Every row gives one point. A path goes straight from each point to the next, and from the last back to the first. The post is the endless flat space through its rows: a point in 2 columns, a line in 3, a plane in 4, and so on, so that a path can go around it. How many times does the path go around the post? Going back the other way cancels.

Post (1 x 2):
[[22 17]]
Path:
[[ 20   2]
 [ 34  13]
 [ 55  38]
 [ 60  -2]
 [ 27 -23]
 [ 11   5]
 [ 24  -6]
 [ 55  10]
 [ 31  35]
 [ 16  26]
 [ 34  30]
 [ 59   5]
 [ 26   1]
 [ 27  -1]
 [ 13   8]
 [ -3  21]
 [ 19  36]
 [ 46  28]
 [ 33   1]]
Times around: 1

Post, 2 rows:
[[ 23  30  -8]
 [ -4 -32 -14]]
Path (23 x 3):
[[ 13 -19  18]
 [ 60 -16 -25]
 [ 24  -9 -43]
 [ 32 -20 -17]
 [ 19  -6   1]
 [  7  59  29]
 [-31  16  -6]
 [ -6  11 -43]
 [ 38   0 -25]
 [ 13 -35  -8]
 [ 27  29  31]
 [ -7  27  23]
 [ 23 -22  32]
 [ 29   2 -15]
 [ 34   4 -53]
 [  6  25 -18]
 [-18  39  25]
 [  5 -17   1]
 [ 24  -6  -2]
 [ 26  -9   4]
 [-15   8  24]
 [-18  28 -15]
 [-18 -13   0]]
Times around: 0

Post (5 x 6):
[[  2   1 -32  57  24  44]
 [ -5 -18   9  -4  -4 -12]
 [-13   9  14  10  11   1]
 [ -4  -9  13  19  -8  16]
 [ -8  -3  21 -24  -4  12]]
Path:
[[ 15  -7  21 -20 -15  32]
 [ 12 -11  26  -7  16  16]
 [ 11 -60  13 -30 -39  50]
 [ -9  -3  18  35  15  23]
 [-18 -29 -13  34  -1  12]
 [-24   8   2   4 -25  13]
 [ 25  21  -7  15   8  30]
 [ 12 -24  27 -29   0 -31]
 [  8 -19  28  20  -9 -10]
 [  2 -15  10 -15   7  40]
 [ -8 -55 -23  10  -8  11]
 [ -2 -19 -51  19  16  38]
 [ 10  16   9   1 -10  22]
 [ 27 -34 -20  25   0  -6]
 [ -1  12  18  -2  27  30]
 [-21 -33  19  20   3 -14]
 [-45   3 -10  28  12  15]
 [ -7 -13 -35  48  -3   4]
 [ 15  35  27   8  -4  19]
 [  4  10  23  33   5  27]
 [ -6   7  38  -9  19  36]
 [-24 -24   8  27 -22  34]
 [ -1 -46 -12  12 -40  15]
 [ -2  14  12   7  -3  -7]
 [ 20 -18  10   2   2 -12]
 [  2 -10 -16  14   5 -19]
 [-10   8  -2  26 -15  36]]
Times around: 4

Post, 7 rows:
[[ -3  -8   9   0   3  -9  10  -8]
 [ 14  15  20   8  -2 -15   3 -15]
 [ 19 -11  -3  -3  -1  14  28 -24]
 [  1   1 -27  13   1   0 -35   5]
 [  9  10   1   3   4   0  12  -4]
 [  6   6  -7  -2 -11 -16   1  -6]
 [ -9   3 -15  16 -24   9 -42  26]]
Path, 29 rows:
[[ 11  -1 -20   2 -18   9  10   6]
 [ -3   2 -24  27 -12 -21 -49 -10]
 [ 15   6 -28  12  -5 -20  16 -18]
 [ -3  11  16   8   1 -21  32  11]
 [-14  10   4   8  -6 -23  -2  -2]
 [  8  28   3 -10 -18  -3  10  -5]
 [ 29   6 -18   9   6  37  -5  -9]
 [ -2   1   9  -4  -3 -50 -19   3]
 [ -5 -22  -4   4  13 -26  -7 -17]
 [ 13   0 -12  23 -19  16  -1  -7]
 [ 13 -26  -7  17  10   8   9 -14]
 [ 18   4   1   0  -3  14  -6   8]
 [ 17  -3 -33 -13  25  -5  12 -25]
 [ -5 -10 -60   7 -26  39 -38   0]
 [-10  -2  21   4  -3 -15  11  -6]
 [-13 -12   4  -1  -9  20   0   9]
 [  0 -19 -18 -12 -12  14 -19   9]
 [ 13   0  12   9   6   4 -16  11]
 [  6 -14 -25  19  -2  -8 -26  -3]
 [ 31  15 -17   5 -28  -2  24 -24]
 [  7  16  -5   5 -13 -11  -9 -17]
 [  1   2 -12  -5  -2 -25 -24 -15]
 [  3  -4  -3 -12  -2  15  -1  22]
 [  4 -24 -29  13  -4  22 -23   9]
 [  2   5   2   7 -11 -27  -3  -4]
 [-11  20  -9  18 -23  -8 -26   8]
 [-25 -14  -8  -3   3   2 -14   1]
 [-11 -22  -4 -29  -5  -7  -4  -1]
 [ 17 -17 -14  12  16  26  -9  -3]]
Times around: 3

Post:
[[ 14  31  -2  14  23   5  -9 -15  22  23   9]
 [  4 -11  38  20 -14  -3   2   5  29  -7   1]
 [-24  20 -29 -10  -8  35  11   1  13 -40  11]
 [ -3  12  20 -22  -6  15   6  10  18  -3  12]
 [-14 -31 -24 -11 -34 -20 -10  32  20 -13   9]
 [ 27   1  15   2 -14  -8 -11  22  13 -21  -6]
 [  0 -29  15 -10  -7  -8 -26   5   9  -8  -7]
 [ 36  17 -36  -4  16 -13  30 -13  17 -27 -18]
 [  5 -17 -43 -15  11  23  -9  15  25 -26 -24]
 [ 10   6 -16  -8  29 -19   2  21 -20  -3  -4]]
Path, 31 rows:
[[-41 -22  44 -45 -23  20   9 -22  22 -10   4]
 [  8   8   4  18  -7 -16  19  19  40  -3   7]
 [-32  -7  12 -13  -7  37 -19  -9 -12 -46  35]
 [-39 -15 -44  24  21  31   4 -19   3 -12  23]
 [ -4  37 -15 -23 -56  28 -14   8  60  32  27]
 [ 22   0   6  11 -10   3 -19  10  26 -15 -22]
 [ 44  26  -9  14  28 -49  19  52 -20 -20 -10]
 [-29   0  -9 -29   0   9  -8  28  -6 -10  35]
 [  7 -60 -27  12  -9 -21  26  32  21 -32   4]
 [ 21  -2   8  -2  19  36 -23  17  12   3 -13]
 [ 22  27  -7 -48 -54 -28  12  29  25   1  14]
 [ 46   7 -27 -55  37 -29  25  -4   6   1 -33]
 [-10 -30  -2  -9  14 -18  -8  48   5 -11   6]
 [ 38  26 -24   9  21  -3  30 -11   1 -36  11]
 [  8   5  17  22   7  35 -12  -8  25  -4  -2]
 [ 38  25 -10 -23  12  18   3 -22  15 -20 -38]
 [ -9 -31 -19  16 -15 -20 -14  15  26 -19 -23]
 [ 40  18  -3 -19  30 -37  21   1  18  -1 -23]
 [-28 -14  14 -15 -21  17  -6   5   2 -43  21]
 [ 18 -48   3 -42 -17 -12   1  16  -9 -31   2]
 [  3  -2  31 -13 -31  14  10  -3   5 -23  -5]
 [ 18  16   1  -3   3  -9  -2  -4  25  13 -27]
 [  4  -3 -23   0  16 -38   3  19  12   9 -15]
 [ 15  20 -32 -23  24  11 -10  39 -10 -24  -4]
 [-22 -36   7  14  -4  34  -2  11   9 -46  11]
 [-11 -51 -11  20   9  13 -38  58   1  12  -5]
 [ 25  -6 -24  22   4  -4  -6  13  19 -25 -29]
 [ -7  11  -4 -23  -8  27  -1 -23  31 -12 -13]
 [ -5 -39 -20  -5 -18  -8  11  28  13 -16 -21]
 [ -9 -21  23   9  -2 -10  18   3  -7  -7   8]
 [ 18  37 -18 -28 -12   6  29 -43  39   4  -9]]
Times around: 5
